Each row of a before or after table is a point. The points were changed in one or more steps. Then noise was added and the rows were shuffled. The steps act on how far a point lies along the listed directions, d1 being the first. Write out the steps. A step turns or swaps two directions, mirrors them in a line or flattens them onto one, adds a multiple of one to another, or multiplies one. Angles are multiples of 10 degrees, from the lower direction toward the higher: turns from -170 to 170, lines from 10 to 170 but not 90. Use the fewest steps. Two steps may share a direction if one is a turn and the other turns, adds or multiplies; they go together, in the order done. Otherwise the lowest direction goes first.

Directions:
(1): [ 38 -39]
(2): [-39 -38]
Before, 11 rows:
[[ 52  41]
 [ 22 -26]
 [ -1  67]
 [-56  31]
 [-12 -34]
 [ 13  -6]
 [  4 -43]
 [-53  37]
 [-21  35]
 [ 47  13]
 [-37 -11]]
After, 11 rows:
[[ 50   6]
 [ -8  78]
 [ -8 -37]
 [ 28 -33]
 [ 18  -8]
 [-42  -4]
 [ 12 -50]
 [-65  45]
 [ 52  39]
 [-72  45]
 [-30  44]]
Steps: multiply d1 by 1.3

Directions:
(1): [  2  37   2  27 -82   2]
(2): [ 68 -38 -49  19 -10   4]
(3): [ -5  62 -57   1  27  33]
(4): [-44 -13 -36  51   8 -53]
(5): [ 48  43  35  30  30 -41]
(6): [  9  15 -27 -66 -16 -57]
Before:
[[  22  -64    9  -38  -50   91]
 [  60  -38   22 -106   12  -10]
 [   6   76   -6  -74  -37   38]
 [ -53   18   38  -40  -54    5]
 [  -9   27   19   16  -44  -47]
 [  58   13   -2   -3   37   59]
 [   3   26  -50   13   41  -17]
 [ -15   26  -44   -5   33    2]
 [  10  -15   18  -14   43   37]
 [ -30   60   30  -31   52    2]
 [ -23  -21   39   19  -16   26]]
After:
[[  60  -40   29 -102   -2  -14]
 [  13  -27   49    0  -17   21]
 [  18  -52  -17  -51   -2  105]
 [   8   73    2  -70  -52   33]
 [ -25   42   73  -12  -28  -21]
 [  -9    6    4   17  -55  -24]
 [  62   -3   38   15  -39   37]
 [ -27  -10   12    6   34   41]
 [ -58   36   -4  -58   23   27]
 [   9    6   -3   33  -48  -41]
 [ -16   47  -28   -5   43  -23]]
Steps: swap d1 and d3

Directions:
(1): [ 23 -22   8  67  72  -1  45   8 -25]
(2): [ -9  25  49  17 -33 -33  56 -65  18]
(3): [-40  12 -42 -14  60 -23   1 -25  70]
(4): [ 14 -76 -25 -18 -10 -72  -6 -24 -21]
(5): [-72  13 -17  19 -24 -40  32  61 -22]
(6): [ 50  77 -41   3   5 -46 -10  -5 -30]
Before, 13 rows:
[[-43 -29 -20  13 -46 -49 -14  17 -71]
 [ 29 -25 -12 -30  26  60 -51  48 -28]
 [ 44  12 -19 -21 -62 -32 -18  -7 -56]
 [-91  39  64  30 -71 -12  69  55 -14]
 [-24  82  18   5   2  11  29   3  21]
 [-17 104 -21  16  18  -8  18   8  35]
 [-37  59  57  24 -27 -36  50 -46  32]
 [ 22 102  -4  49   0 -40  46  41 -65]
 [-12  66   8  46  34 -19  -5 -30  37]
 [ -3  12  23  28  17  47 -22  -1  -6]
 [ 19  53  12  31  -6 -15  50  20   3]
 [ 56 -16  10 -14  41  48  -7 -16   7]
 [ -1  10  29 -27 -38  35  -8 -45  45]]
After (13 x 9):
[[-33  -3  47  43  20  45 -13  -3  32]
 [-77 -14  67  49   4   2  85   4  17]
 [ 54  74  -6 -13   3 -36   5 -40 -15]
 [ 71  16   7 -12  33  25   7 -36  11]
 [-11 -42  14 -23 -48 -26  17 -47   5]
 [-56 -27 -18   8 -36 -63  -3  -3 -56]
 [-55  32  42  19 -15  48  36   8  51]
 [  4  34   5  29  26  34 -26 -17  -1]
 [ 13  -1 -16 -37 -13  55 -49   2  30]
 [-99   4 -12  -5  -5  17   1 118  -1]
 [-28 -13  30  19   7  26  49  33  38]
 [-72 -49  29   0  14  61 -26  58  30]
 [-48  26  30  -3   5  50  16  30  27]]
Steps: turn d2 and d6 by -120 degrees; flatten d3 and d4 onto the line at 100 degrees
